Each point is reached from the start by the listed moves, each made once or not at all, plus a little noise. Say if it took an odd or an even number of moves. Then give how often each move was made.
In the rows, 128 means zero.

Moves:
(1): [168 152 124 122]
(2): [ 92 174 146 161]
(3): [134 133 209 119]
Start: [117 124 142 131]
Points:
[123 129 221 122] -> odd (0, 0, 1)
[ 80 168 161 164] -> odd (0, 1, 0)
[129 199 236 146] -> odd (1, 1, 1)
[121 194 157 158] -> even (1, 1, 0)
[119 125 142 131] -> even (0, 0, 0)

Moves:
(1): [195 128 127 109 137 145 183 139]
(2): [151 214 119 141 118 103 130 125]
(3): [124 122 197 119 120 127 139 144]
(4): [154 143 135 226 143 139 121 130]
(5): [119 121 136 122 184 114 137 133]
(6): [115 157 141 124 133 193 125 125]
Start: [101 106  93 108 125 120 105  87]
Points:
[200 190 170 186 182 110 169 115] -> odd (1, 1, 1, 1, 1, 0)
[203 235 105 201 151 188 152  95] -> even (1, 1, 0, 1, 0, 1)
[157 134 102  81 138 200 161 101] -> even (1, 0, 0, 0, 0, 1)
[162 207 172  84 181 165 179 111] -> odd (1, 1, 1, 0, 1, 1)
[179 144 182 168 149 209 157 116] -> even (1, 0, 1, 1, 0, 1)

Moves:
(1): [247 162 140 130 128 131 142 116 109 124 168]
(2): [122 207 132 105 111 147 110 130 143 117 131]
(3): [125 131 225 123 125 111 122 169 133 131 110]
(4): [125 147 127 201 116 114  92 114 113 140 125]
(5): [118 154 144 131 220 128 133  93 120 108 138]
(6): [123 123 159 142 122 233 114 137 128 117 120]
(7): [117 163 139 155 115 139 211 105 132 152 139]
(8): [121 137 125 134 131 142 129 200  91 124 147]
Start: [ 69 142 130 114 102 108 134 100 153  50  92]
Points:
[ 60 155 162 199  87 199  84  95 136  50  79] -> even (0, 0, 0, 1, 0, 1, 0, 0)
[180 183 138 122 104 128 145 162  96  43 152] -> even (1, 0, 0, 0, 0, 0, 0, 1)
[ 57 240 229 159  73  95  73 132 156  54  74] -> odd (0, 1, 1, 1, 0, 0, 0, 0)

Moves:
(1): [157 109 109 135 142 141 126 118 118 123 147 136 122 131]
(2): [148 189 112 132 119 116 137 120  94 139 130 113 128 116]
(3): [133 121 153 107 158 115 158 131 145 150 115 114 127 119]
(4): [123 137 134 167 119 126 118 124 119 168 139 123 120 107]
(5): [116 147 115 139 167 136 117 146 139 120 123 100 109 127]
(6): [144 147 138 120 133 144 118 129 135 125 131 109 120 145]
(7): [121 131 128 126 142 151 169 123  98 127 118 130 117 134]
(8): [151 119 112 114 111 146 151 154 121 127 124 126 117 122]
(9): [130 141  89 138 108 124 133 119 147 114 144 120 118 151]
(10): [126 129 110 103 133 136 119 110 115 168 115 117 121 138]
(11): [115 127 131  90 120 133 131 107 116 134 170 122 147 121]
Start: [105 143 148 103 135 105 139 160 119 114 132 150  81 125]
Points:
[154 226 102  99 166 173 185 156  31 156 193  85  39 106] -> even (1, 1, 0, 1, 1, 1, 1, 1, 0, 0, 1)
[159 234  96 133  83 118 153 162  93 148 160 104  51 131] -> odd (0, 1, 0, 1, 0, 1, 0, 1, 1, 0, 0)
[131 212  83 118 119 128 181 104  43 151 211 128  71 118] -> even (1, 1, 0, 1, 0, 0, 1, 0, 1, 0, 1)
[101 158 168   7 185 145 192 124  86 176 145  99  77 142] -> odd (0, 0, 1, 0, 0, 1, 1, 0, 0, 1, 1)

Moves:
(1): [164 132 128 132 113 124 150 137 126 139 127 134 134 123 112]
(2): [126 171 116 124 120 111 145 127 136 127 142 111 127 139 117]
(3): [134 142 161 125 134 131 136 118 119 122 121 137 130 129 134]
(4): [131 136 134 165 119 133 125 125 127 121 129 124 124 123 134]
(5): [131 149 103 140 175 144 131 126 121 132 137 157 144 125 121]
(6): [114 125 116 119 106 165 136 142 118 118 103 110 137 115 114]
(7): [112 113 127 132 137 118 173 122 118 140 119 124 140 117 127]
(8): [115 126 135 130 129 120 141 169 122 122 132 130 122 130 129]
(9): [128 120 126 134 130 146 148 122 176 134 139 130 125 122 128]
(10): [121 135 124 122 128 129 126 135 127 161 118 139 129 140 126]
(11): [138 122 134 122 115 140 129 120 123 134 171 121 131 109 138]
(12): [124 132 113 143 102 126 138 116 118 118 124 163 124 124 126]
(13): [119 142 127 130 114 101 123 128 144 124 129 126 169 113 151]
(14): [122 124 135 134 127 128 133 134 115 114 138 128 149 152 137]
Start: [112 115 121 107 122 126 137 109 123 129 119 136 135 143 137]
Points:
[103 121 129 128  60 144 249 104 134 114  96 164 218 111 141] -> even (1, 0, 1, 0, 0, 1, 1, 0, 1, 0, 0, 1, 1, 1)
[139 116 116 111 111 142 179 118 171 179 118 153 139 145 115] -> odd (1, 0, 0, 0, 0, 0, 0, 0, 1, 1, 0, 0, 0, 0)
[121 161 110 166  48  81 232  95 105 121 171 144 211 120 155] -> even (1, 1, 0, 1, 0, 0, 1, 0, 0, 0, 1, 1, 1, 1)
[116 185  78 130  69 132 214 153  94 105 168 165 222 120 131] -> odd (1, 1, 0, 0, 1, 1, 0, 1, 0, 0, 1, 1, 1, 1)

Moves:
(1): [146 154 123 144 141 120 123 145 143 101 112 121 133 139 140 104 121 133]
(2): [123 136 120 126 116 122 141 117 112 127 129 124 132 123 121 134 132 117]
(3): [123 126 162 137 120 134 154 123 124 121 108 141 126 123 118 130 133 129]
(4): [119 105  93 166  98 132 130 130 142 129 111 129 123 136 101 138 120 122]
(5): [105 123 125 151 141 134 130 116 114 109 124 123 141 120 121 121 152 136]
(6): [141 149 136 134 130 143 115 122 121 139 118 125 117 132 126 132 117 136]
(7): [144 107 110 114 133 142 145 136 123 125 112 131 111 133 123 128 143 115]
(8): [153 131 134 121 136 126 134 168 117 124 147 143 149 110 119 143 111 111]
(9): [ 96 122 126 128 137 126 136 134 151 144 133  93 114 113 126 130 138 130]
(10): [137 120 109 125 134 120 149 119 132 138 136 133 139 119 121 139 118 149]
(11): [170 128 138 127 124 133 152 143 126 144 173 134 123 109 136  94 136 132]
(12): [119 134 119 126 131 128 137 144 123 136 132 158 125 130 135 133 128 143]
(13): [120 133 128 115 104 149 145 124 132 109 138 123 153 122 117 119 117 139]
(14): [119 131 133 123 141 127 134 123 150 153 135 132 132 164 119 135 121 125]
(15): [120 120 140 136 147 137 146 134 119 128 134 120 116 136 156 122 106 135]
(16): [145 130 128 126 119 144 141 107 142 124 146 126 111 120 139 165 135 107]
(17): [142 133 115 133 118 125 121 144 115 150 125 120 175 122 147 122 161 128]
(18): [111 123 140 121 131 118 147 137 111 127 145 115 129 154 124 132 145 162]
Start: [123 148 135 134 120 103 154 129 129 115 126 136 116 156 138  91 129 127]
Points:
[134 130  87 144  78 108 246 170 137 176 195 153 192 190 113  80 152 203] -> even (0, 0, 0, 1, 0, 0, 0, 0, 0, 1, 1, 1, 1, 1, 0, 0, 1, 1)
[180 141  86 189 116 123 235 154 159 120 175 162  90 150 170  90  98 153] -> odd (1, 0, 0, 1, 0, 0, 0, 0, 0, 1, 1, 1, 0, 0, 1, 1, 0, 0)
[150 176 167 185 181 122 249 196 121 120 162 150 118 107 157  59 107 180] -> even (1, 0, 1, 0, 1, 1, 0, 1, 1, 1, 1, 1, 0, 0, 1, 0, 0, 0)

Moves:
(1): [139 128 142 119 128 129 126 130 119 130 127 124 139 119 128 120 134 130
 119 129 120 119 139 128]
(2): [132 146 115 129 129 115 126 127 120 130 144 125 132 133 135 136 120 106
 128 111 118 127 104 116]
(3): [129 138 146 122 123 144 133 124 134 121 127 154 129 124 131 131 118 118
 110 131 131 120 126 100]
(4): [136 136 122 143 129 144 127 128 121 132 130 126 125 145 146 125 132 124
 135 121 124 107 116 134]
(5): [142 129 129 141 149 128 127 129 110 136 133 128 128 126 114 126 130 132
 127 130 135 125 132 115]
(6): [140 126 120 114 135 148 126 114 141 146 122 136 123 126 134 130 122 121
 112 143 125 138 130 132]
(7): [123 123 130 123 136 126 156 126 143 127 126 126 118 130 126 127 131 120
 127 141 142 119 119 139]
(8): [121 135 137 126 115 128 118 157 115 143 137 126 144 134 111 100 136 128
 122 144 141 129 133 109]
(9): [133 126 142 124 138 120 120 133 143 113 138 117 116 123 136 116 123 133
 118 149 128 138 129 124]
(10): [131 123 143 139 128 120 114 123 131 149 133 130 137 112 120 120 123 131
 136 120 119 127 124 119]
(11): [132 121 115 128 115 135 134 126 121 127 163 128 122 122 120 128 122 131
 130 132 131 126 126 122]
(12): [140 127 117 133 129 127 126 133 133 137 132 135 139 128 126 130 120 135
 118 118 136 130 129 139]
(13): [131 145 149 134 125 149 140 138 127 125 134 112 142 111 124 134 119 129
 142 130 140 137 125 122]
(14): [126 107 135 118 125 126 125 129 118 121 149 127 144 146 113 126 137 126
 140 127 132 141 119 127]
(15): [126 115 131 118 128 117 138 117 114 131 129 125 127 129 145 120 121 134
 126 130 137 145 117 115]
(16): [123 119 129 138 122 128 128 133 128 126 131 113 136 127 140 140 124 119
 137 127 138 123 133 120]
(17): [125 124 120 117 138 125 128 131 131 127 127 132 130 118 139 127 145 135
 133 124 127 132 130 127]
(18): [134 136 128 113 117 127 128 124 126 134 122 126 114 141 123 125 139 138
 127 125 130 113 123 113]
(19): [139 123 134 117 120 119 134 133 122 137 145 144 119 136 140 133 128 124
 148 149 140 136 128 138]
(20): [137 137 117 130 118 121 126 114 133 132 121 133 137 135 122 127 138 137
 126 148 122 125 117 124]
(21): [123 134 132 125 114 127 124 111 121 122 139 124 126 115 124 121 144 123
 125 134 154 130 132 135]
(22): [137 116 123 132 122 122 128 137 132 123 126 126 125 130 123 130 141 126
 121 127 130 148 122 137]
(23): [122 140 125 134 133 125 134 117 134 134 132 124 132 143 125 126 141 130
 126 111 110 138 149 121]
(24): [107 140 135 133 139 135 132 136 126 134 140 122 124 126 140 153 127 130
 120 135 130 127 118 140]
Start: [128 115 151 123 121 130 109 125 116 137 121 139 129 131 128 126 129 117
 131 130 130 120 134 126]
Points:
[151 131 216  98 112 106 111 155 121 162 175 160 139 120 133  83 119  83
 114 180 146 111 111  74] -> even (1, 1, 1, 0, 0, 0, 1, 1, 1, 1, 0, 0, 0, 0, 0, 0, 0, 0, 1, 0, 0, 0, 0, 0)
[175 112 141 102 142  99 116  65 115 173 174 123 124 163 134  88 197 112
 116 150 143 153  78  83] -> odd (0, 1, 0, 1, 1, 1, 1, 0, 1, 1, 0, 0, 0, 1, 1, 0, 1, 1, 0, 1, 1, 1, 1, 0)
[141 143 135 125 114 157 105 142 122 168 147 151 154 160 161 120 158  71
 102 117 121 130 124  69] -> odd (0, 1, 1, 1, 0, 1, 0, 1, 0, 0, 0, 0, 0, 0, 0, 1, 1, 0, 0, 0, 0, 1, 1, 0)
[123 143 169 154 117 154 127 127  98 168 184 142 175 176 111 121 171 103
 105 160 188  96 122  92] -> even (0, 0, 1, 1, 1, 0, 1, 1, 0, 0, 0, 1, 0, 1, 0, 1, 0, 0, 0, 1, 1, 0, 1, 1)
[162 119 188 126 119  94  88 155 106 181 164 135 121 152  96  77 166 136
 131 159 138 149 150  78] -> even (0, 0, 0, 0, 1, 0, 0, 1, 1, 1, 0, 0, 0, 0, 0, 0, 0, 1, 1, 0, 0, 1, 1, 0)
[197 115 194 111 120 150 109 112  87 159 196 142 166 117 124  88 138 159
 125 152 149 112  94  43] -> even (1, 0, 1, 1, 1, 0, 0, 0, 1, 1, 1, 1, 1, 1, 1, 0, 1, 1, 0, 1, 0, 0, 0, 0)
[133 112 193  69 109 105 148  98 122 142 188 145 140 151 167 128 180 131
 110 187 186 134 124  95] -> odd (1, 0, 1, 0, 0, 0, 1, 0, 1, 0, 0, 1, 0, 1, 1, 1, 1, 1, 1, 1, 1, 0, 1, 1)
[170 125 172 125  70 123  96 115 111 144 211 144 103 132 159 121 136  82
 138 147 165 107  89  75] -> odd (0, 1, 1, 1, 0, 0, 0, 0, 1, 1, 1, 0, 0, 0, 0, 1, 0, 1, 1, 0, 1, 1, 0, 0)
[202 105 175  95 118 141 106  93 101 185 180 163 119 122 175 103 137 131
 122 195 143 101 110  45] -> even (1, 0, 1, 1, 1, 1, 0, 0, 1, 1, 1, 0, 0, 0, 1, 1, 1, 1, 1, 1, 0, 0, 0, 0)
[158 106 151 149  85 106  84 169  97 177 249 126 167 166 135 126 136 104
 146 174 154 139  70 111] -> odd (0, 1, 0, 1, 0, 0, 0, 1, 1, 1, 1, 1, 0, 1, 0, 1, 0, 0, 1, 1, 0, 1, 0, 1)
